Each wall is flat, endless, passes through zero and stands at right angles to its row. A trip goes straight from one point to another. List the walls that it crosses, first one first.

Walls:
(1): 2.21 0.13 2.00
(2): -1.25 -0.83 -0.29
(3): -1.70  1.31 -0.89
(4): -0.51  0.37  1.42
(5):  3.02 -0.29  0.56
(6): -3.29  0.14 -1.07
(7): -0.75 -0.88  4.14
(8): -0.33  2.90  0.96
(9):  0.76 -0.85 -1.24
Trips:
 2.02 -1.18 -0.71 to  2.11  1.06 -0.12 => 8
 1.61 -0.23  1.88 to -0.88 -1.83 -2.45 => 8, 9, 4, 2, 7, 1, 6, 5, 3
-2.05 -0.53 -0.76 to -1.19  0.44  0.64 => 4, 7, 8
-1.39 -1.63  2.07 to  0.13 -2.23  2.60 => 6, 5
-1.54  1.61  0.72 to 0.01 0.39 1.54 => 2, 1, 6, 3, 5

Walls:
(1):  0.18  0.97  0.97 -0.30  1.08  0.86  1.44  0.72  0.50
(2):  2.67 -1.18  1.16  2.05  0.45 -0.40 -1.25 -0.52  1.05
(3):  1.24  0.72 -0.99  0.73  0.51 -0.08  1.66 -1.43  0.22
(4):  1.21  1.47  0.27  0.36  0.18 -0.11  2.90  0.50  0.15
(5): -1.89 -1.24  0.77 -1.00 -0.49  0.51 -2.14  0.81  0.63
(6): -0.59  1.16  0.04  0.93  0.88  1.15 -0.43  0.39 -1.44
(7):  0.48  1.86 -1.41 -2.05 -1.09  1.52  0.84  0.05  2.59
Trips:
 3.50  0.50  0.90 -0.84 -1.47  1.75  0.26  0.28 -2.11 to  2.36  0.93 -2.19 -1.80  1.08 -2.17 -0.35  0.42 -0.94 => 6, 1, 2
-0.20 -2.74 -1.37  0.14  4.37  1.09 -1.09 -1.24  0.31 to -0.86 -1.97 -0.54  0.74  2.12  0.75  0.93  1.29 -0.33 => 1, 3, 2
-1.79 -2.69 -1.14  1.65 -1.67  1.71  0.31  0.53 -1.49 to  0.16 -0.09  4.02 -0.11 -1.17 -2.55  1.33  0.71 -1.22 => 6, 4, 2, 1, 5

Walls:
(1):  2.47 -0.13  1.93  0.14  1.21  0.05  1.82  1.17  1.20  0.04 -0.61 -2.89 -0.73 -0.71  0.00  1.01 -0.50 -0.92  1.24 -0.13
(2): -1.49  0.72  1.64  0.30 -2.33  2.66 -0.40 -2.32  0.47 -2.53  0.86 -0.82  0.24 -0.42  0.20  1.32 -1.52  0.36 -1.64 -0.80
(3):  1.90  1.38 -2.83 -0.06  0.32  0.73  1.66 -2.17 -0.75 -0.25  3.30  1.43 -0.59  0.07  0.82 -0.67 -0.69 -1.16 -0.29 -1.18
(4):  0.27 -0.37 -0.37  0.51  0.43 -0.47 -3.10  0.07  0.89  0.54  1.59  0.01  1.68  2.72 -1.02  0.62 -0.19 -4.50 -2.65 -2.40
(5):  0.85  0.50  1.74 -0.20  2.13  0.55 -1.13 -0.60  1.40  2.88 -0.80 -0.52  2.06  2.68  0.09  0.26  1.03 -1.88 -2.13 -0.49
(6):  1.50  0.72  0.96  2.10 -1.32 -1.81 -1.65  0.11 -1.31  0.69  0.76 -2.31  0.57 -0.66  0.87  2.11 -0.04  0.87  0.29 -0.55
(7): -3.24  1.74 -1.41 -1.96  0.09  0.91  0.66 -0.09  0.28  1.53  0.78  0.19 -1.87 -1.55  0.68 -2.58 -0.46 -0.47  0.43  0.58
(8):  0.32 -0.28  1.32  2.09  0.04 -0.73 -0.20  1.43 -0.88  2.40 -0.48 -1.48 -1.43  0.25  0.21  1.07  0.76 -1.05 -0.76 -4.20
(9):  1.23  0.63  0.90 -2.08  2.45  0.51 -1.11 -2.38  1.88 -0.30  1.76  2.60  0.41  1.06  1.41  0.82 -2.43 -2.09 -1.44  2.91
(10):  1.05 -2.85  1.17  1.68  1.15  1.06 -0.10 -0.11 -2.49 -1.22 -1.70 -1.20  3.22  2.89  1.67 -0.46  0.26  0.16 -1.46 -0.50
Trips:
-0.89 -0.46 -1.62 -2.05 -1.67  1.11  0.43 -1.11  1.27  2.54  1.21 -1.36  3.24 -0.06  0.11 -1.21  0.03 -0.22  1.89 -0.01 to  0.07 -1.94 -3.50 -0.17 -1.26  0.42 -0.51 -2.24  0.46  0.14  0.62 -1.24 -0.90 -2.70 -1.30 -0.32  2.08 -2.55  0.97 -1.13 => 5, 8
-1.61 -0.81  0.85 -2.83  2.56 -2.00  1.38  2.89  0.72 -1.83  1.24  0.20 -0.53 -0.43  0.74 -0.67 -2.73  0.59 -1.15  0.60 to  0.78  1.99 -0.47 -0.78  0.91  2.25  3.01 -0.88 -3.07  0.86  0.34 -0.01 -0.98  0.33  1.96  0.81  3.30 -0.13 -0.52 -2.21 => 3, 8, 10, 9, 5
-2.70  1.20 -0.04 -3.41 -0.18  1.88 -1.51  1.66  0.94 -0.12 -1.74 -0.33 -0.35 -0.25 -2.47  1.06 -0.77  2.82  0.21  3.52 to -0.47 -0.88 -0.64  2.09 -0.13 -0.17  0.75  0.95  1.44  1.30 -3.66  0.54  2.00  0.54  1.29 -1.00  3.95  0.07 -0.90  0.62 => 9, 2, 5, 10, 7, 8
 0.11 -2.20 -0.56  2.61  0.81  1.55 -0.25 -0.89  0.00  0.18 -4.97  0.35  0.83  2.18  1.24  3.36  0.89  2.57  0.45 -0.78 to  2.14 -0.18 -2.45 -2.55  0.41 -1.20 -0.77  2.64 -1.06 -0.87  0.14  0.33  0.63 -0.22  1.54  1.34 -0.03  1.98 -1.47  1.52 => 2, 1, 8, 5, 9, 3
 1.26 -1.44 -1.60 -0.11 -2.45 -0.64  0.97 -4.09 -0.50  0.60  2.26 -1.90  0.11  1.60 -0.08 -1.90  0.11 -2.02 -1.05  0.33 to -0.22  1.66 -0.25 -0.07  0.34  4.99 -1.76  2.39 -0.50 -0.85  0.36 -0.66 -0.41  0.26 -2.54  0.50  0.13  0.33 -2.01 -0.77 => 6, 8, 9, 3
 1.39 -0.92  0.20 -0.71 -0.14  1.91 -0.30  0.23  2.85  0.60  1.48 -0.14 -1.88  1.76 -2.20 -1.85 -0.47  0.30 -0.70 -1.19 to  0.92 -0.48  3.49  0.55  0.15 -0.30 -0.18 -2.02  2.90 -0.11 -1.13  0.07 -0.58  1.66 -0.19  2.55  0.96 -0.92 -1.49  0.89 => 7, 3, 10, 6
 2.59  0.36  0.06  0.60 -1.75  1.00 -0.15 -0.86 -3.05  0.12  1.63 -2.01 -0.90 -0.09  0.93  0.24  1.24 -0.93 -0.26 -2.78 to  0.35  2.08 -0.85  2.29  0.18  2.56 -2.02 -1.60 -2.37  0.25 -0.33  0.19 -0.11 -0.26 -1.85 -1.41  0.40  2.29 -1.54  2.13 => 1, 4, 8, 7
 0.57  1.35 -2.74  0.76 -0.51 -0.48 -1.59  1.00 -0.07  1.46 -3.00  1.37  1.30 -2.75 -0.19 -3.67 -1.61 -0.84  2.68 -2.11 to  0.12 -0.55 -0.54 -2.34 -0.88 -0.15 -1.01 -0.86  0.15 -1.55  1.68  0.93  0.52  1.87 -0.89  1.48 -0.80  0.10 -0.10  0.74 => 8, 4, 9, 2, 7

Walls:
(1): -0.61 -0.87 -1.01 -2.30 -0.43  1.02 -1.83  3.14  0.87  2.32 -1.15  0.40  1.66 -1.13  0.24 -2.71 -0.95 -1.07  2.90  2.69 -0.63  0.42 -0.33  0.40 -1.68 -1.15  0.78 -0.76 -0.62 -0.72  1.17  2.31 -1.83  0.09 -0.35  0.19 -2.95  0.13  1.11  2.49  1.62  0.99  1.36  2.61 -1.01  2.47 -0.63 -3.10
(2):  0.50 -2.18  0.31  0.18  0.68 -0.07  0.23 -0.73 -0.99 -0.47  0.09  1.32  0.15 -1.36 -1.33 -1.01  1.58  0.42  0.95  0.40 -0.59  0.57 -1.89 -0.43 -0.59  0.05 -0.08  0.70  2.69 -1.48  2.16  3.13  0.18  3.03  0.40 -1.50  0.95 -0.39  2.14  0.25  1.26  2.38 -0.10  2.06  0.26  1.51  0.59 -1.48
(3): -1.46  1.97  0.74 -1.08  1.42 -0.82 -0.65 -1.15 -1.17 -2.47  0.99 -0.30  4.33 -1.85  0.99  1.90 -2.37  1.78 -2.73 -3.18 -3.72  1.18 -0.30  1.43  0.16 -1.21 -1.27  1.31 -1.97  0.54  2.12 -1.67 -2.26  4.12 -0.39 -0.86  1.20 -0.57  0.92  0.38  0.41 -1.20 -1.46 -1.08  0.20  0.28 -0.41  0.71
(4): -1.27  0.82 -1.56 -2.93  0.63 -0.15 -2.45  0.80 -0.33  3.34  1.84  1.69  0.35 -0.18  0.23  0.87 -1.67  1.58  1.72 -1.17 -0.74  3.63 -2.68 -2.03  0.80  1.56 -2.13  0.66  3.46  0.80 -0.77 -0.63  0.39  0.74 -1.76  0.53 -0.97 -2.10 -0.79 -0.36 -2.13 -0.70  0.59  0.43 -1.40 -2.69  0.33 -1.48
(5):  2.23 -0.63 -0.40 -0.84 -2.70 -0.56  0.54  0.90 -0.25  1.13  0.28  0.50 -1.22  5.18 -1.18  1.03  1.07 -3.16 -0.45  1.25  1.70  1.99 -0.71  1.34 -1.75  1.66  0.98 -3.26 -3.54 -2.79 -0.96  0.84 -2.05 -0.33 -0.84  1.12  2.10  1.27  0.57  3.16 -0.80 -0.03  0.53  3.09 -0.81 -1.29  0.97  2.86
(6):  3.37  2.23 -0.57 -1.95 -2.02 -2.47 -0.12 -2.62  0.77  2.31 -1.48 -1.24  1.71 -0.71 -0.86  2.19 -1.79  1.30 -0.87  0.37 -1.60 -2.17 -0.82 -2.29  2.51  1.85 -0.94 -0.41 -0.50  1.28 -0.62 -0.61  1.90  1.77 -2.12  0.71 -0.90 -1.08  1.01  1.29  0.92  2.46  0.48  2.07 -0.62 -1.61 -1.81 -1.56
(7):  0.21  0.52 -1.91 -0.47  1.35  1.15  0.00 -0.89  4.34 -0.55  1.56  0.36  0.29 -0.96 -1.57 -2.04 -0.91  1.03 -1.27  1.21 -0.21  0.53  3.18 -0.11  2.10 -0.36 -0.50  1.22  0.22  0.49 -0.74 -0.86 -3.02 -1.84 -3.08 -0.68 -2.82  0.00 -2.02 -0.12  1.34  0.01  1.21 -1.60 -0.67  0.92 -0.16 -0.52
(8):  0.43 -1.39 -2.12  0.24 -0.09 -0.95  0.46 -0.44  2.31  1.03  0.93  2.93  0.66  0.05 -1.28 -0.67 -0.47  0.74 -1.05  2.04 -0.42 -0.29  1.27  1.29 -1.02 -4.22  2.60  0.04  2.56 -0.21  1.97 -0.25  1.12 -0.71  0.19  0.87  1.38  2.62  1.42 -0.08 -2.59 -0.13  2.73 -1.14  0.39 -0.27 -1.06 -1.12
(9): -0.92 -2.29  0.12  0.89 -0.33  2.23  1.89  1.84 -1.20  0.32  0.94 -3.19  0.69 -0.94  0.09  0.00 -0.24  0.50 -1.82  0.31  2.65  1.39  3.10 -0.36  0.90  0.36  0.38 -1.48  0.64  1.84 -1.45 -0.53 -1.44 -0.31 -0.24  0.65 -0.05  0.28  0.77  0.42  1.08 -0.94  3.56 -0.98 -1.63  0.17 -0.82 -0.59
Trips:
 0.06 -1.07  0.62  2.38 -0.98  1.69  1.33 -0.47 -2.78  2.14  1.45  0.38  0.94  1.48 -0.36 -0.97  0.92  0.27  0.46 -2.54 -0.45 -0.17 -0.97  1.70  0.43 -2.04 -1.93 -1.33  0.50  0.94  2.44  0.08 -3.34  1.44 -0.70  0.86 -1.87 -0.16 -2.16  1.04  3.13 -0.64  1.64  1.58  0.03 -0.29 -0.58  1.67 to -1.53 -1.23  1.53  0.05 -0.11 -0.66 -0.06  0.57 -1.20  1.73  0.57 -0.18  1.10  1.13 -0.92  1.94 -1.16 -1.74 -0.63  0.19 -0.24  0.31  0.42  0.16 -0.99  0.67 -1.92  0.42  0.10  0.44 -2.09  1.39  0.53 -2.28 -1.93  0.76 -3.41  3.00  2.31  1.04  1.00 -0.91  2.20  0.54 -0.54  0.13  1.68  1.60 => 4, 2, 3, 6
-0.86 -0.12 -1.48  2.53 -0.51  0.71 -3.41  1.31  2.48 -0.89  1.51  1.73  0.49 -1.69  0.22  1.12 -0.12  0.80 -0.35  1.70  0.80  2.21  2.47 -0.02 -0.45 -2.22  1.40 -2.98  1.50 -2.25  2.07  0.18 -0.96  3.06  1.81 -1.62  2.47 -0.10  0.84  2.32 -3.38  0.30  1.97 -2.59  0.99 -0.03  0.18  1.51 to -1.48  1.49 -1.81  1.16  0.82  2.16 -0.06 -0.67 -1.18 -1.05  1.30  0.25  1.79 -2.55 -0.58 -1.43  2.45 -1.84  0.41  0.83 -2.25  0.17  1.21  0.06  0.08 -2.34 -3.53  0.68  0.70 -0.30  1.25 -0.04  0.68  2.18 -0.23  0.70 -0.24  0.29  1.24 -2.22 -0.80 -0.89 -0.12  0.60 -1.56  1.10 -3.17 -1.68 => 5, 4
-2.28  0.74 -1.34 -1.13  0.50  2.01 -2.75  0.59  1.71  0.86  1.00  1.41 -2.08  1.66 -2.06 -1.57 -0.45 -0.01 -2.70 -2.70  0.64  0.59 -0.65  1.08 -0.63  0.63 -0.23 -2.69 -0.28 -0.91  0.73 -2.41  0.82 -0.31 -0.18  2.26  1.56 -0.64 -0.60 -0.68  3.99 -0.23  2.10  2.97 -0.96  0.62 -0.34 -1.24 to  0.07  0.46  2.72 -2.03 -0.05  2.65  0.61 -0.29  4.03 -0.18 -3.21 -0.77 -2.10 -0.56 -1.44 -0.79 -2.68  1.14 -1.55  0.66 -0.01 -0.77 -2.24  1.93  0.01 -0.68 -4.10  1.37 -0.08 -0.91  0.15  1.54 -1.78 -1.56  1.20  2.48 -1.69  2.40  0.20  0.44 -0.92 -0.25  1.21 -0.09  0.30  1.01 -1.17  2.69 => 4, 9
-3.51  1.00 -0.78 -0.20 -0.72 -0.46  0.24  1.17  0.27  1.16  1.63  0.50  2.05 -2.69  0.95  0.52 -1.58 -2.48  1.56 -1.45  1.10 -0.78 -0.64 -2.67 -2.15 -0.71  1.58  1.02 -1.16 -2.08  0.85  2.23  0.11  0.61 -1.78  0.64 -2.29  0.03  0.77 -1.02  1.69  2.19  0.75  1.41 -1.23 -0.42 -0.82  0.73 to  1.54  1.12  2.49 -1.22  2.29  1.28  0.91 -0.33 -0.90 -2.59 -1.84 -1.89 -2.94  0.06  0.37  1.23  2.73 -0.95  2.74 -0.32 -0.83  1.28  0.31 -0.21  0.42  0.04  0.77  2.35  0.26  1.49 -0.89  0.88  0.56 -1.47 -1.43  0.48 -0.38  1.93  0.55 -3.24 -0.02  3.33  0.55 -1.14  2.41 -0.40  1.07 -0.30 => 3, 6, 4, 1
